Rows are points. Two turns around zero, p and q, are shown by what they do to some points. Where does a point land after both, in the order given? Backwards means that the second turn is done in reverse. Each puzzle has new turns, and all numbers are rounded.
In the rows, zero is written as 128.

Turn p:
[187 170] => [191 164]
[ 82 148] => [ 84 152]
[121  90] => [118  91]
[122 105] => [120 106]
Turn q:
[140 134] => [138 137]
[ 77 153] => [ 73 141]
[112  76] => [124  74]
[183 149] => [177 161]
Where do these land?
q, then p: [186 116] => [187 124]
q, then p: [ 57 120] => [ 59 110]
p, then q: [148 153] => [144 155]
p, then q: [120 123] => [121 122]

Turn p:
[161  74 153 169] => [150  79 130 186]
[101  97 140 103] => [122  93 151 101]
[167 134  79  71] => [172 138  77  77]
[109 151 152 115] => [122 148 160 115]
[103 184 116 182] => [ 75 182 122 160]
Turn q:
[ 37  98 103 134] => [ 36 108 119 158]
[100 116 125 164] => [102 132 146 163]
[ 86 126 132 113] => [ 86 118 129 116]
[187 175 171 117] => [190 154 155  79]
[195 147  97 122] => [190 154  91 127]
[162 105 140 118] => [163 102 127 126]
Where do these land?
q, then p backwards: [ 56 134 124 143] => [ 67 144 124 167]
p, then q backwards: [ 97 126 143 190] => [ 77 103 118 169]
q, then p: [194  86 119  90] => [178  89  68 138]
q, then p: [167 128 154  77] => [183 106 112  97]
p, then q backwards: [ 85 152 105 161] => [ 71 143 105 133]
q, then p: [169 142 124 107] => [165 139 100 117]

Turn p:
[175 142 140 136 105  96 126 115] => [168 139 126 133  90  94 134 123]
[128 112 127 102 141  89 155 119] => [127  98 121 108 136  94 157 129]
[107 112 200 183 102  93 154  84] => [126  96 201 187  98  82 136 152]
[148 124  75  48 171 211 101  89] => [122 148 117  65 163 202 155  35]
[116 146 177 109 107 105 122 140] => [121 147 161 105 112  97 123 161]
[103 160 102 165 152 117 103 133] => [116 137 109 155 155 113  76 115]
[169  96  99  78 197 185  85 139] => [174 127 114  68 185 199 130  85]
[ 91 157 109 190 110 163 187 183] => [ 82 159  90 205 143 151 134 184]
[114 102 123 141  68  93 119 151] => [116  99 113 127  72 121 105 168]
Turn q:
[ 67 143 128  72 120 103 166 139] => [ 59 160 132  87 114 119 153 157]
[125 173  72 100 142 101 189 155] => [102 179  93 134 139 110 206 147]
[140 185 113  67 116 133 136 122] => [136 203 108  92 130 121 137 136]
[149  82 162 148 128 135 109 172] => [159  77 146 144 110 146 115 167]
[165  77 135 156 159 119  87 102] => [168  61 123 128 157 114 102 110]
[ 76  98 155 169  40 111  43 123] => [ 90  98 129 162  68 115  10 129]
[149 108 118 170 192 181 111 122] => [163  91 135 152 189 177 131 103]
[150 131 167 173 166 124 127 125] => [159 104 177 153 154 116 133 120]
[130 154 102  98  91 144 184  91] => [116 177 108 100  93 133 165  83]
Where do these land?
p, then q: [171 121  70  91 128  85 140 107] => [121 122  61  94 113  98 159  93]
q, then p: [100 166 161 147 112 102 150 141] => [111 144 158 149 118  89 112 167]
p, then q: [188 113 138 112 146  49  62 143] => [201 115  70  84 121  73 110 163]
p, then q: [122 125 139  62 156 142 153 117] => [108 141 150  73 141 132 173 130]
p, then q: [142 159 100 128 132 205 130 181] => [135 194 119 158 170 185 140 114]
p, then q: [207  98 132 162 151 125 109  83] => [210  99 125 124 109 109 136  75]
q, then p backwards: [ 83 106 171 127  45 182 119 148] => [105 106 131 142  39 169  67 127]
p, then q: [ 93  86 142 189 152  80 164 102] => [117  30 148 161 123 108 134 136]
q, then p: [102 181  74 141 107 152 112 111] => [ 97 160 118 166 143 118  89  76]
p, then q: [ 73 124 154 122 150 157 140 147] => [102 122 172 127 159 160 130 159]

Turn p:
[ 72 168 157 163  87 100  99 102  72 143 111] => [ 75 122 148 208  89 107  97 136  92 151 129]
[ 77 143 167 130 117 132 111 127 116  86 110] => [ 68 112 167 146 135 134 111 136 110 106 123]
[ 86 108  94 144 147 145 165 132 153 138  79] => [ 98 109  93 117 150 133 183 161 124 146  94]
[163 128 149 116 140 104  91  97 164 123 101] => [132 142 136 115 136 111  95  88 148 125  73]
[115  90 135  83 130 134 124  94 172 153 141] => [122 119 129  67 135 145 111 107 131 178 116]
[121 160 124 151 112 145 164 116 149 135 141] => [106 138 124 136 100 140 159 132 165 139 143]
[173 147 148  77 166  92 160  78 104 164 178] => [169 162 153 112 122  97 144  41 119 171 169]
[122 153  70 104 107 164  90 140 119 124 107] => [117 177  92 115 109 150 113 165  92 104 116]
[170  91 115 148 110 158 172 136 123 152 139] => [188 106 123 120 102 152 166 146 145 141 131]
[162 114 139 101 113 114 123 177 150 149 121] => [167 133 141  93 133  94 108 161 146 127 123]
[145 125 166 149 169  98  82 178 112 128 150] => [161 126 145 166 188 103  81 130 140 110 148]
[162 137  75 142 104 109 120 154  92  95 167] => [162 128  86 142  96 121 115 128 117  70 173]
[ 95 100 125 156 162 168 163 133 138  75 119] => [100  88 126 127 167 175 178 134 132  97 125]
Turn q:
[110 201 118 141 123 117 106  48 115 163 149] => [124 210  96 100 114 118 125  63 138 159 155]
[158  94 113 144 124 147 123 167  93 152 119] => [137 104 135 164 130 158 108 153  90 159 119]
[137 100 149 137 116 121 102 109 101  93  98] => [133  95 127 117 120 110  84 102 110 117  99]
[158 128 175 114 132  95  96 173 142 125 176] => [139 137 176 144 138  89  89 170 135 109 171]
[147 128 150 148 111 152 156 146 155 153 119] => [145 128 169 142  95 144 160 137 121 132 124]
[107 139 113  81  97 136 132 112 133 153 136] => [122 143 104  78 111 141 140 152 135 144 144]
[142 106 131 115 159 140 101  97 143 120 112] => [157 113 135 109 156 127 112 109 155 139 107]
[163 173  98 116 143 132 177 166 142 126  90] => [162 157 108 160 133 131 184 166 112 107  91]
[162 127  97 130 109 152 109 151 141 152 107] => [163 133 121 149 105 162 117 157 134 149 110]
[ 47 113 194 123 172 100 173  96 139 140 120] => [ 64 105 165  88 149  66 188  92 142 143 127]
[ 62 153 117 139 123 154  89  84 109 121 128] => [ 73 157 105  95 123 148 102  81 152 139 111]
[146 109 102 139 145 117 177 157  96  31 188] => [116  93 108 162 184 148 127 127  88  30 166]
[122  92 106 137 110 101 124 159 155 133 122] => [126  87 115 157 105 124 129 155 152 134 139]
Where do these land?
p, then q: [ 80 111 109 133 163 127 161 180 167 136 153] => [110 113 128 145 190 138 168 169 159 136 162]
q, then p: [ 88 130 101 125 135 143 151 118  73 110 117] => [100 132 103 132 140 147 160 132  67 136 128]
p, then q: [ 94 148 149 171 109 133  91 144 150 135 163] => [ 98 134 156 157 116 151 104 129 188 138 139]
q, then p backwards: [139  71 110 128 189 124 184 138 143 129 204] => [ 91  99 156 157 196 144 175 172 101 106 179]
p, then q: [163 112 163 117 115 169  93 141 148 138 125] => [160 149 172 120 123 127 103 153 140 127  87]
q, then p: [160 124 177 121 106 103 131 123 111 150 100] => [161 118 153 141  99  81 104 123 106 134 127]
p, then q: [163 105 138 133 101 104 104 182 141 120 148] => [166 109 137 146 135 112  80 158 157 103 139]
p, then q: [126 142 145 109 125 108  92  93 114 100  83] => [104 129 110 109 113  93 101  92 117 131  84]
p, then q: [132  84 131 153  87 115  82 145 173 171 146] => [161 112 131 150 110 142  86 174 180 173 122]
q, then p: [148 155 134 103  90 135 147  86 128 104  97] => [137 149 135  96  81 113 138 113  95  92 114]
q, then p: [121 161  83 159 166 132 161  95  99 113  89] => [112 144  87 155 113 136 197  99 104 131  95]
q, then p: [123 192  94  84 151 142 138  90  89 131 112] => [114 206 100 123 129 107 174 117  90 118 130]

Turn p:
[132 125 143 112 149 118 134 167 119 131 110 133 116  98] => [127 132 139 109 146 128 117 171 118 155 113 123 133 113]
[131 130 117 126 119 121 100  95 151 104  94 123 116 101] => [119 116 121 139 110 123  96 127 136  93  96 140 141  98]
[119 104 133 114 121 153 114 135 113 124 139  98 148 127] => [107 107 118 132 128 150 128 115 118 139 138  89 131 127]
[155 129 137 124 127 153 138 117 111 143 141 139 160 132] => [160 127 124 123 123 140 151 100 110 146 128 116 141 131]
[121 138 119 128 136 124 109 132 148 138 124 139 100 173] => [128 135 135 125 137 142 107 127 157 114 135 154 120 166]
[154 155 132 131 114 121 134 131 155 126 135 132 148 124] => [152 153 120 131 120 116 142 130 144 116 127 119 156 125]
[150  98 106 140 113 136 139 106 112 124 154 124 132 112] => [153  98 111 142 124 121 142 114 110 119 144 117 108 106]
[120 111 135 100 123 116 144 110 129  92 118 120 127 126] => [109 109 147 105 119 119 136 129 122  98 114 112 123 116]
[110 152 115 152 152  99 129 129 123 151 144 128  99 125] => [122 160 116 132 151 103 112 132 132 138 139 159  98 131]
[146 114 146 131 150 104 135 114 132 136  95 117 125 113] => [137 121 146 132 141 102 113 129 127 135  84 121 124 119]
[107 129 142 113 129 116 128 108 127 136 160 135 141  99] => [116 132 123 103 125 104 128 103 126 142 148 126 134  98]
[114 126 119 130 139 143 139 121 142 139 140 125 140 122] => [120 125 118 130 145 130 147 111 138 135 132 134 132 118]
[104 131 104 152 110 148 141 151 128 109 111 125 117 155] => [104 125 130 158 118 152 153 154 132 113 136 145 117 151]
[114 131 146 141 135 120 114 116 143 116 133 137 108 134] => [118 138 153 133 130 122 107 119 138 115 140 143 128 123]
[112 127 154 106 112 121 131 179 114 152 127 151 143 157] => [122 130 145 100 113 133 137 153 135 171 148 119 144 172]
[139 136 133 122 109 144 137 144 115 133 113 124 115 150] => [137 134 135 128 109 155 136 143 132 133 120 120 115 148]
[149 140  94 155 136 138 109 121 113 124 139 128 141 126] => [147 133  94 155 136 134 124 118 101 116 135 138 132 133]
Turn q:
[132 121 121 125 120 140 131 108 134 143 153 121  91 157] => [140 131 122 130 113 157 143 119 141 140 138 126  95 157]
[ 97 100 128 120 156 150 156 108 104 108  85 130 153 115] => [107 118 113 118 165 145 160 102  99 110 115 122 172 111]
[138 118 100 119 140 120 116 139 129 151 133 145 139 130] => [127 117 106 117 133 120 112 142 121 157 128 141 130 140]
[127 121 120 133 117 141 128 108  92 130 149 153 124 125] => [124 121 114 154 123 139 134 116  98 128 144 152 116 134]
[126 127 180 124 154 118 114 141 151 125 115 132 129 147] => [134 122 177 111 162 123 111 116 145 126 116 118 125 134]
[149 165 123 119 122 141 141 125 106 108 147 116 148 133] => [150 151 125 149 107 132 113 127 120 110 154 128 158 135]
[144 167 127 120 134 148 146 127 150 154 118 129 107 138] => [155 165 141 117 119 150 137 137 147 149 117 145 134 133]
[128 136 134 105 118 116 145 148 137 139 132 129 134 114] => [131 130 140 101 118 119 129 146 130 128 146 138 135 117]
[112 128 121 149 119 160 130 147 107 115 119 103 136 110] => [105 126 128 156 119 145 140 153 118 109 118 113 151 117]
[137  97 124 162 113 130 154 111 138 138 135 115 121 126] => [118 114 121 146 115 116 174 119 149 139 131 124 122 137]
[117 110 120 157 127 139 126 107 157 126 141 127 146 119] => [ 93 125 112 146 134 122 136 113 161 135 130 131 129 127]
[137 135 120 135 123 126 126 161 138  97 111 134 101 138] => [147 125 129 124 123 123 123 150 139  94  93 131 120 137]
[125 155 127 124 115 106  92 126 122 147 115 127 123 150] => [133 145 139 120 108 124  95 121 111 148 108 116 107 128]
[115 110 136 117 133 126 127 124 122 113 117 129 132 106] => [120 112 124 121 145 129 133 123 120 114 131 124 131 104]
[126 124 145 116 121 114 133 142 161 133 113 128 128 139] => [128 122 150  94 124 119 126 126 150 128 117 127 127 127]
[114 117 111 143 136  93 118 137 121 129 156 137 115 115] => [114 127 109 131 140 100 126 148 117 127 140 126  92 135]
[153 145 139 108 128 108  93 116 108 119 136 121 149 112] => [151 125 128 142 127 114  85 118 113 134 149 114 132 101]
Where do these land?
p, then q: [122 128 145 134 121 145 135 119 146 130 145 106 102 119] => [125 145 133 140 136 139 139 136 160 125 134 127 113 104]
p, then q: [111 115 127 135 116 127 125  89 117 126 130 140 124 120] => [122 114 120 134 123 123 139 106 117 123 135 141  99 109]
p, then q: [160 126 127 132 115 148 190 107 117 123 116 138 143 138] => [169 122 141 127 111 120 186 116 126 115 126 139 152 125]
p, then q: [131 112 116 131 172 122 114 125 141 115 119 115 125 119] => [125 123 117 133 176 124 118 127 119 126 111 112 133 124]
p, then q backwards: [140 106 138 105 125 130 111 125 116 137 120 131 126 122] => [138 116 130 104 122 124 104 135 127 135 115 121 132 140]
p, then q: [114 113 114 132 123 114 115 141 119 124 177 138 133 125] => [121 125 107 134 132 121 118 141 123 128 172 124 106 150]
q, then p: [111 110 118 117 125 110 145 129 122 126 117 123 142 117] => [109 115 114 105 129 114 141 132 116 127 127 118 119 123]
q, then p: [123 110 116 141 119 139 119 146 116 171 119 131 138 179] => [115 108 139 129 102 144 131 114 142 161 119 128 113 179]
p, then q backwards: [128 136 110 120 118 114 114 141 145 123 119 127 112 151] => [127 132 113 128 129 136 129 153 147 108 148 131 124 142]
q, then p: [151 144 125 141 112 120 122 130 122 156 132 128 138 134] => [144 136 122 137 104 112 119 129 140 151 134 128 126 143]
p, then q: [115 225 130 108 165 143 118 140 141 124 146 108 113 119] => [133 213 114 122 136 162  82 143 125 116 123 150 157 108]
q, then p: [144 135 187 131 151 124 131 117 151 143 117 131  97 129] => [159 153 171 118 150 128 117 114 149 139 101 119 127 104]
p, then q backwards: [118 122 113 124 125 135 121 141 148 125 116 142 143 119] => [135 114 117 127 129 149 139 142 134 126 123 131 147 116]
q, then p: [136 122 120 139 126 130 146 146 110 114 110 137 123 113] => [132 118 136 132 128 116 146 154 103 127 120 128 134 131]
p, then q: [118 121 117 127 122 125 121 131 116 104 145 134 145 127] => [116 121 116 135 124 125 128 128 110 112 152 121 129 138]
q, then p backwards: [125 121 145 131 112 122 122 121 120 107 121 120 144 119] => [126 113 136 133 122 127 121 106 136 107 133 120 136 117]
